Each row is a point. Examples show where two turns around zero, p and q, send a point. Write where each new point lands after one turn and then the other. Backwards means that the second turn is done in reverse. Each puzzle has new turns, and all numbers are rounded.

Turn p:
[-0.001,0.007] -> [-0.004,0.006]
[0.037,0.017] -> [0.023,0.033]
[-0.048,-0.026] -> [-0.028,-0.047]
[-0.013,0.018] -> [-0.020,0.009]
[0.026,-0.016] -> [0.031,-0.001]
Turn q:
[-0.019,-0.023] -> [-0.028,-0.011]
[0.016,0.045] -> [0.035,0.032]
[0.003,-0.022] -> [-0.008,-0.021]
Where do these land?
p, then q: [0.017,0.030] -> [0.016,0.031]
q, then p: [0.004,0.035] -> [0.002,0.035]
q, then p: [-0.044,-0.029] -> [-0.043,-0.031]
q, then p: [0.008,-0.025] -> [0.009,-0.025]
q, then p: [0.015,-0.010] -> [0.015,-0.009]

Turn p:
[-0.005,-0.035,-0.003,-0.029] -> [0.005,-0.016,-0.002,-0.042]
[0.030,0.046,-0.016,0.017] -> [0.022,0.022,-0.020,0.047]
[0.011,0.013,0.038,0.021] -> [-0.004,0.030,0.032,0.016]
[0.006,0.004,-0.024,0.022] -> [0.010,-0.018,-0.005,0.026]
[-0.041,-0.028,0.004,-0.031] -> [-0.032,-0.018,-0.006,-0.046]
Turn q:
[-0.036,0.045,0.007,-0.017] -> [-0.032,0.029,-0.015,-0.040]
[-0.025,0.016,-0.003,-0.010] -> [-0.018,0.011,-0.017,-0.015]
[0.002,0.020,0.012,0.010] -> [-0.001,0.020,0.013,-0.008]
[-0.014,-0.047,0.017,0.014] -> [-0.021,-0.016,0.005,0.046]
[0.020,-0.029,0.014,-0.009] -> [0.002,-0.030,0.020,0.014]
[0.053,-0.005,-0.046,0.012] -> [0.070,-0.013,-0.005,0.004]
Where do these land?
q, then p: [-0.018,0.062,-0.021,0.020] -> [0.005,0.035,-0.059,0.016]
p, then q backwards: [0.017,-0.044,0.033,0.019] -> [0.047,0.012,0.036,-0.004]
p, then q backwards: [0.022,-0.012,0.038,-0.005] -> [0.023,0.032,0.018,0.014]
p, then q: [0.003,-0.028,0.013,-0.018] -> [-0.012,-0.026,0.009,-0.020]
p, then q: [-0.023,0.012,-0.036,0.000] -> [0.010,-0.004,-0.034,0.027]
q, then p backwards: [0.027,-0.020,-0.011,-0.008] -> [0.015,-0.020,-0.022,0.014]
p, then q backwards: [-0.028,0.030,-0.015,-0.008] -> [-0.042,-0.011,-0.010,-0.002]

Turn p:
[-0.030,-0.035,-0.027,-0.026,0.013,-0.006,0.020,-0.017] -> [-0.033,-0.035,-0.029,-0.015,0.027,-0.008,0.017,-0.005]
[-0.024,0.005,-0.055,0.009,0.003,0.009,0.020,-0.016] -> [-0.020,0.005,-0.044,0.027,0.023,0.002,0.028,-0.010]
[0.010,0.017,0.016,-0.011,-0.044,-0.015,-0.019,0.019] -> [0.014,0.026,0.012,-0.021,-0.040,-0.020,0.008,0.008]
[0.024,0.023,0.016,-0.025,0.020,0.043,0.024,0.020] -> [0.020,-0.002,0.008,-0.011,0.000,0.062,0.007,0.028]
[-0.008,0.038,0.028,0.007,0.030,0.000,0.047,0.036] -> [0.011,0.007,0.051,0.013,0.029,0.030,0.034,0.030]
[-0.004,-0.031,-0.008,-0.018,0.012,0.007,-0.025,0.027] -> [0.000,-0.025,-0.018,-0.009,-0.003,-0.014,-0.020,0.036]
[0.009,-0.043,0.010,0.028,-0.022,-0.025,-0.009,-0.012] -> [0.009,-0.027,0.008,0.008,-0.018,-0.040,-0.013,-0.033]
[0.050,0.011,0.015,0.027,0.025,-0.038,-0.009,-0.023] -> [0.043,0.017,0.024,-0.001,0.029,-0.009,-0.034,-0.038]
[-0.026,0.016,0.006,0.008,-0.038,0.025,-0.049,-0.034] -> [-0.043,0.035,-0.013,0.009,-0.048,-0.002,-0.027,-0.016]
Turn q:
[0.013,-0.039,-0.033,-0.017,0.004,-0.067,-0.002,0.040] -> [-0.014,-0.039,-0.028,-0.033,0.010,-0.053,-0.021,0.047]
[0.024,-0.043,0.002,0.023,-0.004,-0.040,-0.001,0.040] -> [-0.024,-0.029,0.008,0.007,-0.002,-0.058,-0.003,0.036]
[-0.002,0.051,-0.021,0.013,-0.020,0.043,-0.009,-0.028] -> [0.035,0.051,-0.012,0.017,-0.027,0.033,0.005,-0.017]
[0.002,-0.025,0.012,-0.031,-0.026,-0.026,0.011,0.034] -> [-0.020,-0.038,0.007,-0.037,-0.018,-0.013,0.011,0.022]
[-0.008,0.044,0.014,0.001,0.020,0.004,0.020,-0.015] -> [-0.007,0.039,0.001,-0.008,0.025,0.022,0.018,-0.013]
[-0.013,0.024,0.016,0.028,-0.013,0.014,0.004,-0.030] -> [-0.003,0.033,0.005,0.016,-0.011,0.005,0.013,-0.037]
[-0.013,-0.058,-0.004,-0.018,-0.017,-0.056,-0.024,0.036] -> [-0.028,-0.056,-0.002,-0.033,-0.017,-0.047,-0.037,0.018]
[0.002,-0.011,-0.010,0.000,0.003,0.027,0.030,-0.028] -> [0.013,-0.012,-0.020,0.022,0.008,0.017,0.027,-0.019]
[-0.020,0.018,0.005,0.006,0.026,0.029,-0.011,-0.038] -> [0.012,0.021,0.002,0.019,0.020,0.031,-0.014,-0.037]
[0.029,0.020,0.019,-0.011,0.011,0.028,-0.016,-0.027] -> [0.041,0.014,0.031,0.005,0.014,0.018,0.008,-0.012]
[-0.015,0.018,0.002,0.007,0.015,0.044,-0.001,0.016] -> [-0.008,0.016,0.008,0.025,-0.002,0.043,-0.006,0.010]
Where do these land?
p, then q: [0.013,0.007,-0.029,0.001,0.017,-0.028,0.041,0.011] -> [0.003,-0.003,-0.012,0.012,0.051,-0.004,0.027,0.017]
q, then p: [0.024,0.018,-0.029,-0.007,-0.004,0.016,-0.018,0.000] -> [0.042,0.014,-0.008,0.002,-0.014,0.008,-0.004,0.009]
q, then p: [-0.034,0.019,-0.028,0.007,0.010,-0.004,-0.009,-0.028] -> [-0.009,0.036,-0.038,0.006,0.009,0.007,-0.017,-0.010]
q, then p: [0.004,0.010,0.024,-0.068,-0.002,-0.012,0.012,0.009] -> [-0.008,-0.036,-0.005,-0.050,-0.003,0.035,0.005,0.024]
q, then p backwards: [-0.016,-0.040,-0.001,0.006,0.014,0.004,-0.018,-0.042] -> [0.019,-0.036,-0.004,0.034,0.013,-0.007,0.002,-0.034]
p, then q: [0.005,0.010,-0.015,0.010,0.025,-0.013,-0.025,0.027] -> [-0.003,0.020,0.011,0.000,0.013,-0.017,-0.019,0.036]
p, then q: [0.000,-0.031,0.067,0.021,-0.098,0.006,-0.009,-0.014] -> [0.001,-0.019,0.019,-0.038,-0.077,-0.036,0.041,-0.069]
p, then q backwards: [0.018,0.012,0.043,0.020,0.016,0.013,0.018,0.013] -> [0.016,0.001,0.029,-0.012,0.008,0.041,-0.025,0.005]
q, then p backwards: [-0.014,-0.005,-0.034,0.010,0.023,0.018,0.009,0.024] -> [-0.013,0.000,-0.026,0.005,0.023,0.037,-0.014,0.009]

Turn p:
[-0.026,0.006,-0.011,-0.022,0.024,-0.019,0.024,0.007,-0.005,0.018,-0.020] -> [-0.009,0.005,-0.021,0.002,0.009,-0.023,0.001,0.020,0.015,0.020,-0.037]
[-0.029,0.011,-0.019,-0.001,-0.013,-0.007,-0.034,0.010,0.027,0.018,-0.018] -> [0.026,-0.002,-0.001,0.026,-0.032,0.006,-0.009,0.023,0.017,-0.017,-0.024]
[-0.011,-0.007,-0.019,-0.017,0.022,-0.004,-0.002,0.021,0.011,0.009,0.056] -> [0.005,0.000,-0.016,-0.014,0.029,0.027,-0.040,0.005,0.038,0.002,0.001]
[0.019,-0.028,-0.019,0.023,0.018,0.020,-0.002,-0.025,0.002,0.026,-0.028] -> [0.001,-0.027,0.006,0.014,0.001,0.016,0.004,-0.027,-0.037,0.010,-0.037]
[0.041,0.019,0.097,0.077,0.022,0.007,-0.031,0.023,-0.002,-0.078,0.008] -> [-0.003,0.062,0.079,-0.021,0.046,0.017,0.057,-0.007,-0.037,-0.072,0.052]
[-0.024,0.019,0.037,-0.018,0.018,0.029,-0.008,-0.011,0.030,0.024,0.012] -> [-0.020,0.016,0.026,0.029,-0.003,0.027,0.012,-0.005,0.047,0.014,-0.009]
[0.000,0.009,-0.008,-0.020,-0.030,-0.006,0.009,0.021,-0.055,0.016,0.017] -> [-0.001,0.002,-0.023,-0.030,-0.016,0.001,-0.011,0.035,-0.010,0.040,0.029]
[0.019,0.003,-0.006,-0.012,0.004,0.035,0.001,0.003,-0.003,-0.033,-0.023] -> [0.008,-0.005,0.007,-0.033,-0.015,-0.006,0.031,-0.030,0.002,-0.005,-0.005]
[-0.009,0.019,-0.012,-0.011,0.006,0.000,0.020,0.006,0.027,-0.008,-0.007] -> [0.010,0.002,-0.020,0.008,0.005,-0.014,0.015,-0.008,0.029,-0.006,-0.010]
[-0.010,-0.072,-0.018,0.003,-0.052,-0.011,0.009,-0.007,0.019,0.012,-0.016] -> [-0.029,-0.073,-0.020,0.018,-0.026,-0.007,-0.021,0.009,-0.021,-0.029,0.002]
[0.001,-0.014,-0.003,-0.028,0.022,-0.020,-0.010,-0.054,-0.015,0.005,-0.022] -> [-0.017,0.000,0.025,0.007,-0.011,-0.038,-0.030,-0.022,-0.012,0.027,-0.029]
[0.053,0.010,0.001,0.003,-0.021,0.008,-0.004,0.014,0.035,0.010,-0.019] -> [0.042,-0.039,0.018,0.015,0.005,0.000,0.033,-0.007,0.000,-0.001,0.018]
[-0.020,0.002,-0.007,0.038,-0.012,-0.016,0.017,-0.021,-0.028,-0.006,0.084] -> [-0.022,0.040,-0.041,0.007,0.024,0.028,-0.053,-0.007,-0.017,-0.002,0.051]
[-0.004,0.023,-0.013,-0.015,-0.009,-0.016,0.010,0.014,-0.043,-0.013,-0.026] -> [0.010,0.018,-0.018,-0.029,-0.018,-0.034,0.012,0.022,-0.014,0.019,-0.001]
Turn q:
[0.020,0.012,0.008,-0.004,0.039,-0.035,0.014,0.009,-0.008,-0.031,-0.032] -> [0.018,0.022,-0.032,0.014,0.039,0.004,0.010,-0.015,-0.005,-0.025,-0.035]
[-0.006,-0.035,-0.009,-0.014,-0.010,-0.024,0.014,-0.027,-0.008,-0.033,0.010] -> [0.014,-0.006,-0.002,0.001,-0.024,-0.028,0.006,0.014,-0.007,-0.049,-0.011]
[0.020,-0.004,-0.009,-0.012,0.020,0.027,0.018,0.018,-0.021,-0.008,0.020] -> [0.001,-0.002,-0.034,-0.003,-0.007,0.010,0.039,0.001,0.000,0.004,0.021]
[0.004,0.031,-0.016,0.001,-0.012,-0.023,0.003,-0.005,-0.022,-0.026,0.004] -> [0.012,0.021,-0.017,0.008,-0.009,0.018,-0.022,-0.010,-0.018,-0.028,0.007]
[-0.005,0.012,-0.012,-0.014,0.012,0.011,-0.006,0.030,0.074,-0.025,-0.005] -> [-0.011,0.025,0.024,-0.016,0.029,0.007,0.011,-0.014,0.067,-0.018,0.012]
[0.027,0.012,0.017,0.013,-0.019,0.009,0.012,-0.015,0.011,0.013,0.002] -> [0.031,0.011,0.019,0.002,0.002,-0.006,0.000,-0.002,-0.010,0.024,0.016]
[-0.010,0.017,0.042,-0.011,-0.009,-0.013,0.005,-0.006,-0.014,-0.006,0.024] -> [-0.003,0.022,0.015,-0.025,-0.007,0.008,0.008,0.001,-0.042,-0.005,-0.009]
[0.003,0.012,-0.007,-0.010,-0.013,0.011,0.011,0.017,-0.015,0.106,-0.028] -> [-0.028,0.006,-0.026,0.004,-0.001,-0.033,-0.035,0.003,-0.003,0.097,0.005]
[0.020,0.002,0.003,0.026,-0.006,-0.001,-0.022,0.025,-0.013,0.087,0.031] -> [-0.027,-0.019,-0.005,-0.004,0.028,-0.005,-0.024,0.034,-0.031,0.067,0.043]
[-0.014,-0.004,-0.013,-0.015,0.012,0.019,-0.007,-0.070,-0.001,-0.004,0.031] -> [0.023,-0.046,0.005,-0.044,-0.032,-0.014,-0.005,-0.025,-0.008,-0.019,0.009]
[-0.018,-0.057,-0.011,-0.014,-0.010,0.019,-0.048,0.004,-0.019,-0.037,-0.063] -> [0.000,-0.035,-0.004,0.030,-0.032,0.024,-0.001,0.036,0.050,-0.015,-0.068]
[-0.041,0.001,0.008,0.054,-0.004,0.001,0.004,0.019,0.036,-0.037,0.005] -> [-0.028,0.001,0.057,0.035,0.015,0.016,0.012,-0.023,0.008,-0.034,0.009]
Where do these land?
p, then q: [0.020,-0.004,-0.037,0.031,0.015,0.023,0.000,0.020,0.007,-0.022,-0.001] -> [0.044,-0.009,-0.036,-0.004,-0.020,0.001,0.018,-0.008,0.016,-0.009,-0.005]
q, then p: [-0.072,0.016,0.021,0.002,-0.002,-0.051,0.003,-0.009,0.019,0.113,-0.003] -> [-0.029,0.045,0.046,0.031,-0.033,-0.018,-0.066,0.080,0.000,0.027,-0.053]
q, then p backwards: [-0.024,0.004,0.001,0.013,0.007,0.011,0.057,-0.002,0.000,0.011,0.001] -> [0.010,0.013,0.012,0.002,-0.008,0.009,0.024,-0.048,0.000,-0.019,-0.023]
p, then q backwards: [0.021,0.010,0.024,0.021,-0.013,-0.007,-0.004,-0.025,0.004,0.002,-0.006] -> [0.000,0.002,0.009,0.037,-0.013,0.000,0.026,0.001,0.002,-0.001,0.012]
p, then q: [0.026,-0.015,0.013,-0.044,0.001,0.024,-0.012,0.001,-0.019,0.067,-0.006] -> [-0.027,-0.016,0.020,-0.002,-0.001,-0.032,0.014,0.032,0.003,0.070,-0.012]
q, then p: [0.030,0.016,-0.001,-0.035,-0.012,0.028,-0.011,0.028,0.014,-0.033,-0.003] -> [0.029,-0.012,-0.015,0.006,0.002,0.012,0.036,-0.025,0.044,0.007,0.015]
q, then p: [-0.014,-0.034,0.021,0.008,0.004,0.032,0.006,0.001,0.026,-0.029,-0.002] -> [-0.037,-0.016,-0.004,0.017,0.021,-0.017,0.036,-0.004,0.007,-0.016,0.013]
q, then p: [0.011,-0.002,0.018,0.028,0.000,-0.036,-0.002,-0.009,-0.015,-0.017,0.055] -> [-0.019,0.029,0.002,-0.063,0.016,0.001,-0.006,0.003,-0.013,0.005,0.020]
q, then p: [0.002,0.009,-0.075,-0.038,0.010,-0.003,-0.003,-0.021,0.012,0.004,-0.014] -> [0.043,-0.026,0.004,0.016,-0.018,-0.015,-0.050,-0.027,0.022,-0.033,-0.001]
q, then p: [0.024,-0.018,-0.001,0.013,-0.011,-0.073,-0.017,0.010,-0.014,-0.031,-0.013] -> [0.040,0.031,0.012,-0.050,0.013,-0.002,0.023,0.008,-0.024,-0.037,-0.016]
p, then q: [0.000,0.012,0.018,-0.011,0.026,0.012,-0.019,0.005,-0.013,-0.031,-0.016] -> [0.012,0.040,0.004,-0.023,-0.003,-0.002,0.002,-0.015,-0.007,0.004,-0.024]
q, then p backwards: [-0.025,0.007,-0.002,0.013,-0.027,0.040,0.000,0.001,-0.021,-0.035,0.008] -> [-0.013,-0.001,0.013,0.012,-0.031,0.046,-0.030,-0.014,0.010,0.007,-0.008]
